Rows are points. Each copy is the shape, with its points in the same order, turned, moved and blurred by noise. Say if it was mirrored as well.

Shape, 6 rows:
[[-14 -51 -26]
 [-15 -49   0]
 [ 19  39  57]
 [-18  48 -39]
 [105  52 -36]
 [-11  25 -40]]
Copy 1:
[[-57  47 -41]
 [-54  53 -12]
 [ 15   8  64]
 [  6 -30 -33]
 [114  37 -19]
 [ -2 -13 -42]]
Copy 1 is: mirrored
Copy 2, 6 rows:
[[ 36 -23 -29]
 [ 39 -37 -20]
 [ 25   7  94]
 [-25  25  13]
 [ 48 112  52]
 [ -9  24   5]]
Copy 2 is: only turned
Copy 3 (6 x 3):
[[-33 -28  52]
 [-24  -4  58]
 [ 53  53   3]
 [-15   2 -47]
 [ 88 -60 -37]
 [-20 -13 -23]]
Copy 3 is: only turned

Shape, 10 rows:
[[-73 -28 -66  -8]
 [-20  16  60   0]
 [ -9   6 -62   6]
 [  1 -19  19  -7]
 [  0 -84  45 -44]
 [  7  -6   5  44]
 [ 22  55  37  51]
 [ 78  25 -79 -74]
 [-37  -8  56  58]
 [-56 -16 -15  31]]
Copy 1:
[[ -78   31  -73   -9]
 [ -28   -2   31   59]
 [   1   44  -60  -17]
 [ -12  -20  -10   20]
 [ -43 -103   -7   -1]
 [  16   -2  -38   39]
 [  47   37   18   62]
 [  40   -1  -16 -119]
 [  -9   -7  -11  107]
 [ -47   25  -51   41]]
Copy 1 is: only turned
Copy 2, 10 rows:
[[ -39   22  -45   79]
 [ -13  -22   64   12]
 [ -17   54  -42   31]
 [  -7  -28   -5    7]
 [  11 -101  -21   32]
 [ -40   -1   -1  -21]
 [ -25   24   54  -40]
 [ 110   60  -49   -6]
 [ -80  -30   40   -6]
 [ -54    9   -8   42]]
Copy 2 is: mirrored
Copy 3, 10 rows:
[[ -83   33    6   43]
 [  -3  -23   53  -51]
 [  -2   65  -15   19]
 [ -11   -2    0  -20]
 [ -24  -73  -39  -25]
 [  38  -11   31   16]
 [  60   27   76  -28]
 [  18   78 -108  -31]
 [   4  -26   76    8]
 [ -31    0   35   37]]
Copy 3 is: only turned

Shape (10 x 4):
[[  11   10    6   -3]
 [ -63   17   15    2]
 [  10  -18 -121   -4]
 [ -25   -2   10  -12]
 [  25  -32    2  -15]
 [ -31   13   10  -17]
 [ -34    6   10  -14]
 [  37   16  -30    6]
 [  28   18    5  -29]
 [  37  -25   -1    9]]
Copy 1:
[[ 18   3 -11 -16]
 [-22  34  16 -58]
 [  4  67 -67  83]
 [ 11  20  11 -31]
 [ 53   5  16  16]
 [ 12  36  13 -40]
 [  0  30   7 -36]
 [ 24 -10 -42  13]
 [ 48   6 -24 -26]
 [ 31 -27  -3  24]]
Copy 1 is: mirrored
Copy 2, 10 rows:
[[-17   6   8  22]
 [-38  56 -27 -15]
 [ 74 -48 -62 -13]
 [-22  25   0 -11]
 [-10 -24  28  -4]
 [-17  41  -4  -4]
 [-20  36  -6 -11]
 [ 10 -21 -10  41]
 [  5  10  26  31]
 [-17 -38  15  14]]
Copy 2 is: only turned
Copy 3:
[[  18    5    3    7]
 [  -7   63   32   37]
 [ -47    0 -106   45]
 [ -10   31   16   10]
 [ -14  -17   -2  -12]
 [   0   46   15   10]
 [  -6   41   20   13]
 [  25   -8  -35   19]
 [  30   10  -11  -16]
 [   2  -32   -4    9]]
Copy 3 is: only turned

Shape:
[[ 20 -29  42  10 -35  -5]
 [  2   7  32  -9  68 -63]
 [ 57  -3 -35 -11   7   8]
 [-49 -14 -74   2  -1  11]
 [  6   3  59  85 -80  66]
 [-48  29 -47 -22 -50   6]
 [-35  20  -3 -25 -41  16]
 [ 58  -4 -10  -7  -9 -41]
 [-66 -59  24  62 -18   8]
 [ -8  18  45 -88  37 -15]]
Copy 1, 10 rows:
[[-10 -53  20   5  -5 -10]
 [-54 -15 -20  42  79 -52]
 [ 16  -7 -63  -9   3 -14]
 [ 38  62  -1  17 -13 -67]
 [ 17 -57  44  63 -92  42]
 [ 10  79  26  -2 -21  -6]
 [ 12  36  36  10   3   9]
 [-36 -26 -46 -26   7 -22]
 [ 20 -27  69  58 -37 -68]
 [ -9   7   7  10 112  13]]
Copy 1 is: mirrored
Copy 2:
[[  35  -23   39  -21  -31   -8]
 [  40   19   13  -57   71  -50]
 [  34  -47  -14  -32   22   42]
 [ -42  -27  -49   14   14   -2]
 [  61   22   40   70  -84   39]
 [  -7  -22  -77   -7  -35  -15]
 [  -4    1  -43  -17  -46   -8]
 [  55  -61   -4  -38   18   -4]
 [ -32   19   55   52  -24  -31]
 [  18   27   -9 -121    6  -21]]
Copy 2 is: only turned

Shape:
[[ 58 -11 -20  38 -12  15 -13 -29]
 [ 17  15 -28 116 -31  26 -11 -11]
 [ 31 -24   3  38  18 -30  46  22]
 [-58  49 -18 -20 -29   1  31 -27]
 [-91 -40 -34 -21 -32  34  38 -23]
 [  0  30 -40  -1  40  33 -66  74]
 [-46   6  54 -20  11 -93 -20 -55]
 [-58  48  63 -28   3   1   9 -37]
 [ 68 -34  -3  96 -71 -28  -6  61]
 [-14  34 -34 -77  23 -43 -44  42]
 [-88 -30   5 -59 -23  40   6 -36]
 [-25  -4  37 -71 -39  17  17 -47]
 [ 34 -22  23  95 -41  35   9   2]]
Copy 1 (13 x 8):
[[ 41   1   2  34 -25 -43  21  25]
 [ -3 -21  10 104 -24 -21  36  16]
 [-13  42  40  -1   7 -28  79  35]
 [-33  51 -26  10 -28  73  19 -14]
 [ 14   1 -33 -21 -12 109  69   0]
 [-35   3 -62  35  94 -14  -7  70]
 [-51  48 -45 -41 -14 -24  54 -92]
 [-19  42 -10 -13  22  37 -11 -71]
 [-43 -68  47  29 -37 -62  49  82]
 [-64  65 -93 -47  42   0  -1  40]
 [ 23  -3 -50 -38  13  91  21 -35]
 [ 12  39  -1 -63 -21  47 -11 -31]
 [  7 -46  58  62 -19  -9  34  21]]
Copy 1 is: only turned
Copy 2 (13 x 8):
[[  39    8  -27    4    5  -20   52  -11]
 [  -8    3  -24   70   -6  -46   91    1]
 [  20  -24    2    8   28  -69    4   49]
 [ -94   -2  -38  -43    9   -7   25   39]
 [ -89  -77  -20  -21    3   18   -3    2]
 [  11   30  -40   46  -57   37  -11   81]
 [ -67   72   41  -33   70  -23  -32    8]
 [ -81   30   19  -48   53   30   31   59]
 [  43    3   36   45  -63 -109   55   12]
 [ -22   61  -35  -36  -39   13  -64   69]
 [ -83  -48    5  -52    8   60   -8    6]
 [ -47   -6   10 -100   23   31   22   10]
 [  20  -25   28   42    0  -43   96    6]]
Copy 2 is: only turned
Copy 3:
[[  45   17   60  -11  -10   24   -6   16]
 [  27   68   70   53  -41   38   -2   25]
 [  47   -1   11   26   25  -42   -1   29]
 [ -12   36   -2  -24  -36  -27   28  -90]
 [ -36  -36   23   15  -87  -49   63  -37]
 [ -31   15  -44  -40    4   76  -10   36]
 [ -45   30   36  -53   41 -103   57  -38]
 [ -45   -3   34  -39   27  -34   24  -94]
 [  19   30   61   36  -19  -28  -83   84]
 [ -15    7  -68 -110   -3   -6   10   -3]
 [ -63  -60   30  -28  -58  -45   59  -48]
 [ -20  -58   47  -61  -23  -39   32  -70]
 [  14   10   93   64  -10    8  -26   28]]
Copy 3 is: mirrored

Shape:
[[ 64   4  69  27 -10  14  10 -24  39]
 [-70 -54  54 -14  -7  50 -32 -12 -17]
 [-13  20 -23  -4 -16 -16   0  24  15]
 [ 84 -35  42  48 -11   7  44   4  47]
 [-13  -7  19 -10   8 -22 -11  -7 -37]
 [ 37 -16  15 -32  -8  19  34 -24  40]
 [  8 -41 -41   8 -34 -13 -23 -21 -14]
 [ 62 -20  75 -11 -26  -1  22  15  13]
 [-44  11   1 -18   0 -37 -14 -46   3]
 [ 56   1  34   8  46   9  14  -6   4]
 [  1 -21  -3  -7  12 -16 -51  -6  27]
 [-93 -33  61  25  34  43 -27 -35 -33]
 [-44 -22   5 -20  27 -54   0 -11  12]]
Copy 1:
[[   6   66   54   20   19   -5  -13   17   39]
 [ -61  -22   16  -71  -13  -20   28  -12   85]
 [  21  -30  -18  -26  -12  -29   -7   29   -4]
 [  -8   66   36   37   26   52  -25   27    0]
 [ -30  -11   13  -31  -40  -42  -15   -9    8]
 [   9    9   16   25    3    4   38  -17   19]
 [   8  -52   14  -14  -28   14  -32  -34    6]
 [ -23   39   67   28  -15   -4   16   35   19]
 [   7  -18  -29  -21  -27  -65  -19  -32   40]
 [ -16   43   41   -4   25  -22   -4  -11  -25]
 [  -6  -45   11   -7   28  -36  -24  -12   29]
 [ -65   18   -8 -108  -15  -43   -5  -27   83]
 [ -43  -19  -44    0  -14  -57   -6  -13   17]]
Copy 1 is: only turned
Copy 2, 13 rows:
[[   5   27   -7   60   10    6   71    9   -7]
 [ -93   -8   12   10  -73   -9   -5  -35  -20]
 [   5   19    9    0   -2  -14  -54   -9   24]
 [  23   37  -46   29    3   -2   89   27   37]
 [ -45   -2   15  -20    9  -11  -14  -30  -13]
 [  29  -24  -39   26  -17  -16   24  -27    0]
 [   4  -28   24  -35  -18  -40   -3   29   14]
 [  -3   21  -10   39    6   -4   75  -38   30]
 [ -17  -19    5    6   21  -42  -56  -17  -37]
 [   2    4  -28    4   21   45   38   -8   -5]
 [ -27  -31   12   16    6    1  -21   20   17]
 [-121    7   -9   -4  -52    5  -25  -10  -66]
 [ -47  -12  -34  -13   29  -39  -45  -15   -1]]
Copy 2 is: only turned
Copy 3:
[[ 68 -13 -21  46  66 -20  32 -32 -10]
 [-30  -8  43  25 -43  -3  86  -6  -4]
 [  1  17 -19  -2  -2   8 -28  18  37]
 [108  -4  -7  18  65 -53  14  -3 -13]
 [-39   2  19  31   6 -21  -4   1   0]
 [ 35 -44 -36 -22  28 -24  22  -4  -3]
 [ 16 -21   9  16 -44 -54 -38   8  19]
 [ 39  19 -32   9  53 -52  47 -27  11]
 [-38 -36   4  47  -4   8 -11  19  29]
 [ 29 -11  13   6  64 -11  -2 -19 -28]
 [  5 -39  33  11  -2  -4 -10 -18  53]
 [-38  -5  73  61 -31  28  71  15 -38]
 [-41 -30  27  14  23  -8  -1  42  45]]
Copy 3 is: only turned
Copy 4 (13 x 9):
[[-44  -3  36 -20  33  38  82  35  39]
 [ 50 -75  23 -37  49  29  -9  11 -43]
 [-30  -8 -17   8 -13  -7 -17  19   5]
 [-47   7  10 -49 -25  52  98  40  27]
 [  4 -12  15 -13  17 -22   7 -31  -9]
 [  1  13 -29  -7  29  37  47  24  32]
 [ 23 -20  14   8 -47  24  -6 -14  26]
 [-19  29  24 -11  17  25  88  29 -22]
 [  8 -50  -3  22  27 -32  -3 -19  30]
 [-31  29  14 -59  29   6  46   0  34]
 [ 22 -22  26 -15  -5 -26   5  34  33]
 [ 24 -96  34 -69  68   7 -21 -27 -20]
 [ 23 -42 -31 -12   3 -58  14  -9  11]]
Copy 4 is: mirrored

Shape, 12 rows:
[[ -8 -66 -24  13 -60 -39  -9  74 -15]
 [-65 -70  -6 -21  22 -16  30  56  36]
 [ -3  14  49 -23  56  69  67   0  16]
 [ 21  60 -34  31 -38 -49 -57  23   8]
 [  4 -31 -12  41 -42  35  47 -36  29]
 [ 53 -12  16 -13 -11  -3 -12  20   4]
 [ 16 -22 -16 -48  32  28  -7 -34   0]
 [-34  16 -18 -23   9 -85  71 -72 -23]
 [ 56  15  82  21 -41  -2 -20 -28  23]
 [-76   7 -86  47   9  86 -22 -49 -55]
 [ 15  11 -23  58  27   4 -39  28 -10]
 [ -1 -12  26  23  23  11  27  -8  21]]
Copy 1, 12 rows:
[[ 51 -53 -55  19  -7 -43  47  42 -43]
 [  9 -27   7  89 -25 -42  57  27  29]
 [  8  16  69  40 -15  73  10 -18  53]
 [-16   8 -37 -58  31 -63 -13 -19 -26]
 [ 20 -36 -21 -15 -88  27  -2 -19  26]
 [ 14 -32 -14  12  27  23 -23  -4 -19]
 [-51 -59  15  19  10  43  15 -21  23]
 [-81  48 -86  27 -29  38  47 -16  34]
 [ -5  13   3  -7 -23  38 -78 -12 -58]
 [-43 -62  46 -90 -66  -3 118 -48  22]
 [ 20 -15  13 -20  14 -32  29 -65 -27]
 [  4   2  17  29 -37  21   6 -35   9]]
Copy 1 is: mirrored
Copy 2 (12 x 9):
[[  -3    0   42   21  -95  -15    9    6  -85]
 [  -9  -89   24    5  -39  -39  -42  -14  -26]
 [ -20  -41  -15  -22   48   -1   14  -31   75]
 [  45   76  -10   49  -21   53  -47    6  -45]
 [ -88   20   28    0  -42   51  -35    2   39]
 [  20    1   18    9  -13   46   21   22    5]
 [ -20  -26   26  -31   42   39  -19   48   -4]
 [ -16   39  -31  -61  -11  -53  -91   82   32]
 [  34   47   21  -32  -46   80    4  -11   62]
 [-116   35   32    0   75   13  -64  -41  -59]
 [  -1   40   56   58   14   13  -19   -7  -15]
 [ -15   -9   25   -5    2   11  -21  -19   60]]
Copy 2 is: mirrored
Copy 3, 12 rows:
[[ -53   15   23   21    1   50  -36   89  -65]
 [ -96   -6   45   -4   38   13    8   62   10]
 [ -36  -24   14  -45   23  -69   40  -36    7]
 [  70   35   -8   49  -15   28   -1   79   -9]
 [ -19  -38    4  -38  -70    0   -8   26    6]
 [  23  -18   24   -5   31  -23  -37   40  -41]
 [   2  -40  -30  -40   49   -6  -29   15    5]
 [ -21  -83  -68  -11  -11  -17   73   98    4]
 [  71  -70   49   23  -24  -37  -24   12  -20]
 [ -37   20 -109    8  -37   61  -11  -44   45]
 [   5   38  -14   50    0  -23  -37   26    9]
 [ -20  -34    8    7   -3  -35   -1   27   14]]
Copy 3 is: mirrored
Copy 4, 12 rows:
[[  19   83   33  -41   18   62   43   46   -6]
 [  -4  -42   31  -75   41   69   14   55  -27]
 [   3 -104  -40   12   12   33  -14  -19  -73]
 [  21   51    7   30  -41   18  -46   25   77]
 [ -50   27   -5  -12   53   22  -30  -36  -33]
 [  35   25    2   23    9   -7    5   29  -21]
 [   0   -6  -13  -13    7  -37  -32   44  -48]
 [ -36  -43  -30  -64   56  -59    5   16   66]
 [  -5   21   26   97   10  -15   22  -24  -21]
 [-121   29  -62  -49  -43   32  -89   44  -37]
 [ -18   35  -12   41    8   63  -46   67   -5]
 [ -26  -19   -8   21   38   26  -14   18  -20]]
Copy 4 is: mirrored
